Rows are points. The points of each table are mixes of a few directions, plus a little noise. Count the directions of each table, and those that both share. Where both have some left over, give the other angles between the two spaces (their principal angles), to ten degrees, smallest first.
(in the rows, 128 means zero)

First (5 x 3):
[[141 136 158]
 [140 135 156]
 [ 89 104  34]
 [157 145 197]
 [114 119  94]]
Second (4 x 3):
[[162 149 210]
 [102 112  66]
 [138 134 153]
 [110 117  84]]
Directions: first 1, second 1, shared 1

First (9 x 6):
[[120  66 140 117  81 132]
 [178 116 152 122  71  99]
 [133 224 115 134 144  95]
 [170 110  94 144 152 143]
 [177 121 112 139 131 127]
 [ 59 136 162 114 145 141]
 [ 60 146 209 104 135 129]
 [209  87 104 151 163 152]
 [ 46 146  64 127 130 135]]
Second (6 x 6):
[[206 167 112  75 145 121]
 [ 80 113 127 188 109 126]
 [133 161 212 137  61 131]
 [ 93 104 120 173 154 118]
 [ 99 111 102 137 108 139]
 [158 112  96  57 191 133]]
Directions: first 4, second 4, shared 2; angles 40, 80

First (9 x 9):
[[118 145 173 153 132 126 139 161 142]
 [146  72  62  76 121  61 110 132 104]
 [114 145 192 161 132 107 144 189 148]
 [147  80  49  73 121  91 107  99 100]
 [117 158 172 159 132 156 140 138 143]
 [121 123 164 140 130  84 136 186 138]
 [123 183 133 158 133 249 133  42 135]
 [133 112 110 114 126 109 123 130 121]
 [133 134  97 119 127 168 121  76 120]]
Second (9 x 9):
[[124  52 133 122 169 121 142 199 114]
 [113 107 148 104 143 108 137 130 123]
 [210 103 151 196 111 134 141 239 127]
 [125 112 149 117 140 133 138 123 123]
 [133 193  99 133  96 163 111  47 135]
 [ 74 154 137 115 147 159 129  76 136]
 [174  99  89 137 116 127 121 157 115]
 [113 197 144  98  93 110 120  28 137]
 [ 86 136 103 130 136 101 114 154 141]]
Directions: first 2, second 5, shared 2

First (8 x 12):
[[174 145 150 131 139  67  67 127  83 118 146 132]
 [106 160 114 152 120 116 145 103 107 152  92 139]
 [106 132 116 143 122 159 175 120 156 145 110 137]
 [131 108 156  95 137 124  85 102  80  84 150  71]
 [104 140 157 179 138 211 195  90 165 149 121 106]
 [166 100  84  91 116  90 159 167 177 118 130 187]
 [104  84 163 100 139 196  94 146 136  96 173  62]
 [132 156  83 132 112  61 104 168 119 162 103 191]]
Second (9 x 12):
[[132 164 157  93  63 130 143 113 133 168 159 143]
 [130  78 144 155 236 147 114 117 122  42  59 144]
 [125  93  99 162 188 126 113 143 122  91  99 113]
 [136 143 192  95 120 148 141  93 132 116 118 167]
 [127 105 120 146 171 131 119 132 125  98 104 125]
 [113 130   7 171  84  83 114 196 123 195 182  50]
 [129 156 141 105  75 125 139 122 132 164 157 133]
 [127 121 118 136 139 126 125 133 127 123 124 122]
 [134 162 175  89  76 137 145 103 134 154 148 154]]
Directions: first 5, second 2, shared 0; angles 60, 80

First (11 x 20):
[[177 135 180 140  67 113  80 249  94  61 105  42 155 108  82 115 165 141
  137 163]
 [144 123 133  97 135 110 160 141 130 111 106  81 153 127 119 135 139 118
  109 136]
 [ 87 120  75 120 178 141 167  17 155 176 158 212 109 147 172 135  95 121
  125  89]
 [127 148 176 199  71 155  24 210 101 138 134 142  83 112 102 113 137 151
  166 157]
 [121 134 151 129 134 132 123 147 132 161 102 111 109 124 116 138 130 120
  118 150]
 [ 67 145 139 182 148 173  78  92 144 242 133 217  39 131 142 137  99 127
  143 139]
 [154 107  93  48 165  87 231  87 143  80 112  70 197 138 137 139 135 108
   88 108]
 [102 128  98 161 129 150 103  75 130 144 174 212 104 136 156 117 106 142
  154  98]
 [147 113 110  63 160  96 210 104 142 101 104  72 177 134 130 141 136 108
   91 122]
 [135 124  96 166  91 137  85 111 109  70 195 191 141 131 148  98 121 159
  171  87]
 [146 130 158 103 129 112 146 174 127 125  85  58 141 121 103 139 146 115
  105 158]]
Second (8 x 20):
[[135 150  91 104 104 128 108 113 107 144 140 152 156 101 158  63 134 158
  150 101]
 [158 130  80 166  93 210 116 162  74  94  93 118 202 137 126 135 109 183
   49 141]
 [135 185 150  94 117  58  74 146  92 162 122  92  96  84  99  73 170 139
  156  77]
 [105 155 137  92 179  58 140  71 134 169 133 121  74 122 108 134 143 104
  130  69]
 [146  68 136 115 129  92 184 117 177  17 187 126 156 156 142 152 129  91
  178 136]
 [118 121 156 142 178 129 164 130 133 136  83  81 100 159  81 213 121  99
   54 142]
 [112 135 131 141  97 207 100 169 136 222  83 155 132 104 165  91 112 147
  132 207]
 [114  80 141 170 127 142 138 115 172  78 183 180 110 160 145 162 108 104
  173 151]]
Directions: first 3, second 6, shared 3

First (10 x 32):
[[178 112 153 143  68 111 100 127 124 163 153 162 136 137 102 120 136  65
  132 102 156 149 111 114 129 134 124 173  68 120 126 217]
 [152 104 138 113 106  86 129 112 130 153 102 136 112 134 130 147 129  94
  125 135 134 129 150 136  90 130 121 143  88 139 122 159]
 [ 88 148 104 107 152 138 168 135 141  88 114 111 119 124 155 128 106 182
  131 129 108 127 134 158 122 125 134 113 188 157 130  55]
 [150 104 155  98  82  84 147 120 125 127 115 145 117 148 128 137 109  91
  124 109 144 137 131 145 105 126 126 147 102 145 129 171]
 [117 174  94 137 159 152 122 152 124 138 112 107 113  96 127 119 136 188
  150 149 116 126 125 131 125 128 135 107 165 136 133  67]
 [ 90 130 134 126 184 154 130 130 110  94 123  99 137 133 131 126 126 163
  115 149 116  97 124 113 165 117 132  68 168 101 138  84]
 [130 152 130 145 155 154  98 148 102 138 129 112 131 114 106 113 143 152
  138 145 133 115 108 103 159 124 133  90 138  99 141 116]
 [145 129 131 128  91 122 131 132 136 133 143 148 129 132 124 122 121 110
  133 103 139 147 118 136 122 132 130 160 115 141 127 156]
 [ 84 135 108 121 157 151 159 126 145  85 137 115 135 129 153 128 114 166
  121 123 107 125 132 144 137 126 131 120 178 141 125  71]
 [145  92 132 163 125 129  93  97 141 160 152 144 148 133 122 141 158  70
  113 135 126 127 146  99 127 136 113 159  68 101 109 183]]
Second (9 x 32):
[[130 140 121 126 129 150 131 121 117 127 134 134 145 129 121 133 134 121
  126 129 132 126 148 118 133 120 130 133 137 137 128 125]
 [118  80 157 144 126  42 113 157 176 128 110 103  62 120 156 105 108 159
  134 122 111 139  41 165 113 161 122 107  92  86 127 140]
 [132 112 138 112 116  87 138 131 137 130 104 124 102 131 139 132 115 130
  130 128 127 131 121 149 103 133 126 125 116 134 128 132]
 [132 102 144 110 113  65 139 135 146 130  96 120  86 131 145 131 110 135
  130 127 125 133 108 159  95 138 125 122 109 130 128 134]
 [125 139 121 139 136 156 121 126 122 127 144 131 146 126 121 125 137 126
  127 128 129 126 133 114 145 124 129 130 136 124 128 126]
 [118 120 132 156 141 131 107 141 143 126 147 119 123 120 131 111 132 143
  130 125 120 131  89 124 149 140 127 120 122  98 128 130]
 [130 150 115 128 133 170 129 117 109 128 142 138 159 129 115 134 139 117
  126 130 134 124 160 109 141 115 130 136 144 141 128 123]
 [155 157 112  50  95 138 185  88  77 132  82 157 155 149 115 178 120  83
  123 139 152 120 249 133  75  91 133 154 150 216 129 120]
 [111 152 112 188 163 212  88 136 125 123 194 127 175 115 110 103 157 138
  126 124 122 125 104  82 197 129 129 126 145  87 127 123]]
Directions: first 5, second 2, shared 1; angles 80

First (9 x 32):
[[163 115 110  68 109 127 119 148 116 111  80 130  88 156 124 124  93 150
  129 155 115 173 142 123 134  72 130 122 163 175 143 122]
 [152 107 107 117 145  82  98 128 127  98 113 168 106 142 114 116  85 158
  127 139  62 145 141 133 161  90 129 109 181 160 112 128]
 [176 106 112  27  83 151 120 159  97 117  63  99  83 150 124 139  97 149
  134 165 150 167 124 112  95  61 121 122 157 186 164 128]
 [ 70 146 132 249 178  75 141 112 155 131 205 140 178  93 124  92 165 103
  133  70 122  84 116 134 127 194 107 124  99  76  80 114]
 [ 96 135 144 174 136 133 138 117 129 144 170 108 166  94 131 134 164 106
  132 101 159  78 102 127  97 178 116 130  92  89 120 134]
 [ 89 141 161 175 130 164 144 104 130 161 179 101 179  86 139 155 181  94
  127 103 176  59  97 131  96 202 128 140  68  67 131 146]
 [ 97 161 179 176 147 193 135  69 159 168 171 164 171 121 148 177 166 103
  104 135 114  85 152 158 200 207 187 160  74  49 131 160]
 [140 147 107 101 116 123 152 161 136 121  88 120  89 169 131  90 113 130
  130 137 142 208 160 119 140  82 125 138 141 168 134  93]
 [168  95 102  65 109 104 106 153 102 101  85 122  92 139 115 124  88 157
  136 148 113 150 118 116 103  66 109 106 176 182 137 127]]
Second (8 x 32):
[[146 163 132  70  91 184  75  78 146 136  46 171  94 177 117 165 110 140
  113 210  94 176 165 141 227 113 180 143 105 123 146 139]
 [145  93 148 131 164 131 195 171 119 132 190 120 139 117 162 128 123 127
  118  83 127 115 144 137  98 121 137 139 174 142 141 138]
 [107 118 116 169 139  86 137 146 119 121 161 100 148  97 121 101 144 119
  143  88 153  99  94 115  69 142  86 112 124 125 109 115]
 [182 112 169  58 143 207 178 138 136 145 129 171 103 173 174 177  95 143
   91 156  82 167 205 160 204  96 213 167 179 146 175 160]
 [141 107 142 126 150 135 170 154 124 131 164 126 133 124 151 131 123 128
  120 103 125 123 142 135 115 122 139 137 157 137 139 136]
 [ 97 187  93 126  67 119  14  56 142 121  25 139 110 144  69 125 138 129
  146 202 132 148  98 112 175 140 108 108  50 104 104 110]
 [ 97 138 105 167 119  84  98 121 124 118 125 105 141 103 101 101 146 120
  149 114 154 107  85 110  87 146  81 106  98 117 102 110]
 [108 107 119 177 151  78 156 161 115 120 183  92 155  88 128  96 145 118
  143  69 158  90  91 114  50 143  80 112 136 129 109 116]]
Directions: first 4, second 2, shared 1; angles 90

First (10 x 32):
[[161 142 111 132 113  98 126 144 105 150 164 159  80 115 127 164 169 139
   81 170 189  79 130  68 119 141 127  72 172 108 178 134]
 [158 132 123 123 105  96 138 151  33  70  97 175 145 114  77  74 166  99
  191 133  76 195  73 112 120 139 149 103 136 132 155  79]
 [137 167 127 153 148 143 111 146 135 156 174 152  74  95 139 165 187 151
   93 186 150  98 135  98 120  99 115 116 125 108 143 176]
 [159 118 104 111 123 106 134 132 169  99 121 110 140 158 126 140 137 147
  136 108 136 138 113 130 151 130 129 144 133 126  97  94]
 [110 115 134 136 124 130 127 119  82 136 118 132 125 122 150 128 105 111
  130 133 126 115 142 130 120 129 116 110 138 125 149 135]
 [126 150 149 105 131 139 133 130 198 150 142 127 149 125  64  90 128 135
  109 102 130 147 116 131 118 159 174 148 109 154 117 130]
 [ 80 101 150 126 132 153 133  99 128 143 100  97 162 139 149 106  55 106
  138  90 106 128 155 172 124 135 123 150 112 146 115 137]
 [106 101 125 134 130 136 127 106 138 148 124  97 127 146 184 161  81 129
  108 118 150  87 164 143 135 124 102 130 138 122 122 140]
 [155 128 113 105 130 119 135 135 202  83 114 103 164 160  96 111 141 149
  162  91 101 180  94 153 155 125 146 180 103 139  67  88]
 [ 90 127 143 154 142 157 119 117  88 147 125 127 114 108 171 139 109 115
  130 148 111 111 156 145 118 101 101 128 116 121 137 166]]
Second (11 x 32):
[[132 120 119 126 128 125 128 125 146 125 128 115 129 140 142 143 122 136
  124 122 137 119 133 131 137 125 120 134 131 124 116 124]
 [136 149 133 133 127 126 124 140 114 143 149 155 106 106 108 127 158 128
  111 153 141 120 122 102 114 133 138 106 135 125 155 142]
 [171  98  67 118 130  98 124 119 249 128 157  64 101 193 211 242 126 193
   69 121 221  45 161 116 181 112  83 145 162  96  75 114]
 [ 95 137 165 132 127 149 132 128  56 120  98 156 157  96  84  54 114  85
  176 119  60 187 109 149 100 136 152 128 102 151 149 130]
 [108 116 140 126 128 138 133 119 109 113 100 119 156 132 125  99 100 110
  161 105  91 158 124 156 127 128 130 145 112 140 116 118]
 [139 141 125 130 128 123 125 136 131 139 147 141 109 119 122 140 150 136
  108 146 148 113 127 107 124 130 131 113 137 122 142 137]
 [136 118 114 125 129 122 128 124 156 125 131 110 126 145 149 152 123 142
  118 122 146 112 136 130 141 124 117 135 134 122 112 123]
 [150 118 100 124 129 114 125 126 182 131 146 104 111 154 163 181 134 159
   96 130 175  87 143 117 150 121 109 131 146 112 109 124]
 [102 115 145 126 128 141 134 118  99 111  93 121 163 129 120  87  95 103
  170 101  78 168 122 163 124 128 133 147 107 144 117 117]
 [144 155 128 134 127 122 122 144 121 150 160 159  94 104 108 138 170 136
   97 163 156 108 124  90 114 133 138  98 142 120 160 146]
 [ 93 142 170 134 127 150 133 130  46 122  99 164 156  89  76  46 118  81
  178 123  55 191 106 147  95 138 156 125 100 153 156 133]]
Directions: first 5, second 2, shared 2

First (8 x 32):
[[100  95 147 124 117 177 147 102 113 131  73 147 106 178  94 170  98 135
  162 193 104 157 166 117 184 137 129  96 138 144 124 157]
 [105 108  99 146 132 176 167 117 121 177  98 136 112 156  89 157  86 135
  164 177  93 102 143 120 176 127 119  90 109 119 119 133]
 [121 145  70 161 147 123 163 138 149 193 165 114 147 121 130 106 100 136
  133 115 108  62  87 115 130 103 114 121  98 102 123  92]
 [109 117 144 126 120 137 137 114 130 124 113 134 131 160 128 137 115 136
  138 156 119 152 131 114 154 124 129 124 141 142 129 134]
 [174 147 153 107 132  95  70 142 123  71 150 123 115  72 136 110 182 110
   96  60 170 131 146 154  54 151 138 146 135 121 135 145]
 [154 156  70 140 139  95 137 178 129 165 171 106 150  65 161  98 146 117
   98  87 138  83  77 155  99 113 120 162  94 105 125  77]
 [122 110 172  91  95 118 117 146  98  76  87 135 136 134 168 146 159 119
  107 167 146 226 129 152 159 135 140 174 156 170 132 125]
 [139 146 169 129 141 103  86  89 162  87 167 128 126 139 117 100 137 136
  126  70 146 112 145  96  69 133 134 110 153 122 139 162]]
Second (10 x 32):
[[153 150 153 147 146 117 138  74 160 143 169 138 134 150 122 116 129 146
  132  85 114 107 133  95 102  97 139 119 104 141 129 146]
 [155 143 161 134 139 118 120  86 147 119 152 137 125 139 121 123 141 137
  129  88 125 120 147 108  97 115 138 119 114 138 129 153]
 [179 127 113  86  89 101 158 219  53 127  87 126 152  47 223 158 210  96
   63 161 145 232  85 225 171 111 144 249  77 179 116  59]
 [128 129 111 130 133 137 135 136 125 141 131 130 122 116 118 129 125 126
  127 129 129 117 123 138 129 127 130 129 122 125 127 125]
 [105 109 177 119 101 132 173  97 123 129  94 146 156 197 168 154 122 147
  133 193 101 220 117 107 204  92 140 160 131 190 126 121]
 [133 133 150 128 131 104  85 116 145  93 138 115 128 132 126 111 133 128
  134  92 138 105 149 105  88 150 116 102 147 102 133 145]
 [111 109 119 114 120 153 120 151 105 115  95 131 108 119 108 145 123 117
  133 160 138 143 142 152 145 153 128 122 148 124 128 136]
 [ 63 107  72 139 142 168  99 154 136 130 115 113  96 129  58 117  66 121
  165 153 139  52 140 120 123 182 101  54 185  61 134 143]
 [100 132 107 147 135 112 118 129 155 137 148 108 144 144 128 101  98 136
  142 118 123  80 111  95 117 135 106 100 147  92 132 115]
 [152 142 117 136 145 137 134 118 132 146 150 136 115 107 108 126 134 128
  123 100 129 103 132 137 105 118 139 126 105 128 126 138]]
Directions: first 4, second 5, shared 3; angles 30

First (8 x 32):
[[ 99 112 172  96 201 160  95  70 132  80 150 135 137 128 173 136 109 112
  169 165  99 106 106 122 224 152 108 116 111  85 100 126]
 [120 130 100  77 183  90 138 124 153  89 142  93 109 166 160 145 137 125
   89 157  99  60 129 111 120  80 121 138 176 103  80 139]
 [162 116 138 172  67 165 135 170 111 171  99 129 149 187  89 115 147  82
  118  53 145 163  50 113  93 137 173 151 167 182 153 159]
 [141 166 125 153  54 149 138 172 104 159 102 106 159 133  58 110 143 110
  132  95 159 189  95 123  98 135 124 108 150 154 143 145]
 [153 126  30  90 105  65 148 193 128  94 133  40  54 163 148 142 182 123
   88 131 153 113 234 157  96  65 127 145 222 121 109 121]
 [136 146 150 156 108 125 142 111 127 147 125 144 170  88  90  98 116 150
  136 118 140 148 109 121  94 127 153 122  92 129 156 127]
 [ 84 124 116  90 186 113 110 111 148 119 142 166  81 105 184 177 101 160
  118 192  94  83 183 140 164 148  57 113  88 113  93 103]
 [130 105 193 190 121 159 118  73 122 165 130 211 166  53 122 101  89 162
  175 113 136 162 117 138 137 181 162 132  19 137 191 104]]
Second (11 x 32):
[[161  76 140 174  72 173 106 148  95 177 122 166  77 103 140 130 135 128
  112  89 162 164 175 144  94 183 158 159  84 162 196  91]
 [152 110 116 174 143  43 179  92 169 149 138 175 150  79 133  97 108 200
  112 113 124  85 159 138  41  75 209 169  75 138 172 117]
 [137 126  90 124  97 118 135 180 127 171 116 137  75 141 127 159 138 138
   53 125 131 106 157 119  46 128 108 142 137 163 130 116]
 [105 146 152  57 118 235  60 162  74 117 126  80  73 150 127 171 147  66
   86 171 134 146 117  90 166 199  28  86 157 102  88 113]
 [164 143 134 166  39 163 134 174  94 176 104 112 140 126  62 103 149 110
  103  78 171 185 103 114  56 143 154 130 138 161 172 131]
 [112 131 169 120 208  96 139  38 159  74 156 136 193  92 145  93  99 155
  181 158 100  94 100 123 177  96 163 124  93  74 118 135]
 [100 141  87  95 168  84 144 149 164 121 122 130 115 184 152 168 124 127
  105 148  88  74 111 125 135  94  88 126 172 142  68 154]
 [131 144 120 117 104 133 116 131 104 107 137  91 114  80 116 114 141 137
  147 150 160 167 194 147 143 136 110 105 120  97 142 103]
 [127 117 162 169 136 148 136 113 141 124 109 148 204 200 117 110 120  79
  206  68 109 155   7 131 207 128 171 137 161 159 119 186]
 [108 144 114  84 131 153 105 156 114 117 126 100  92 150 135 161 139 105
  105 158 123 125 139 119 150 145  64 105 158 119  91 125]
 [112 129 126 129 192  61 152  66 167  75 150 133 174 102 155 104 108 163
  199 149 107 106 145 157 191  82 156 126 113  91 115 137]]
Directions: first 6, second 6, shared 5; angles 70
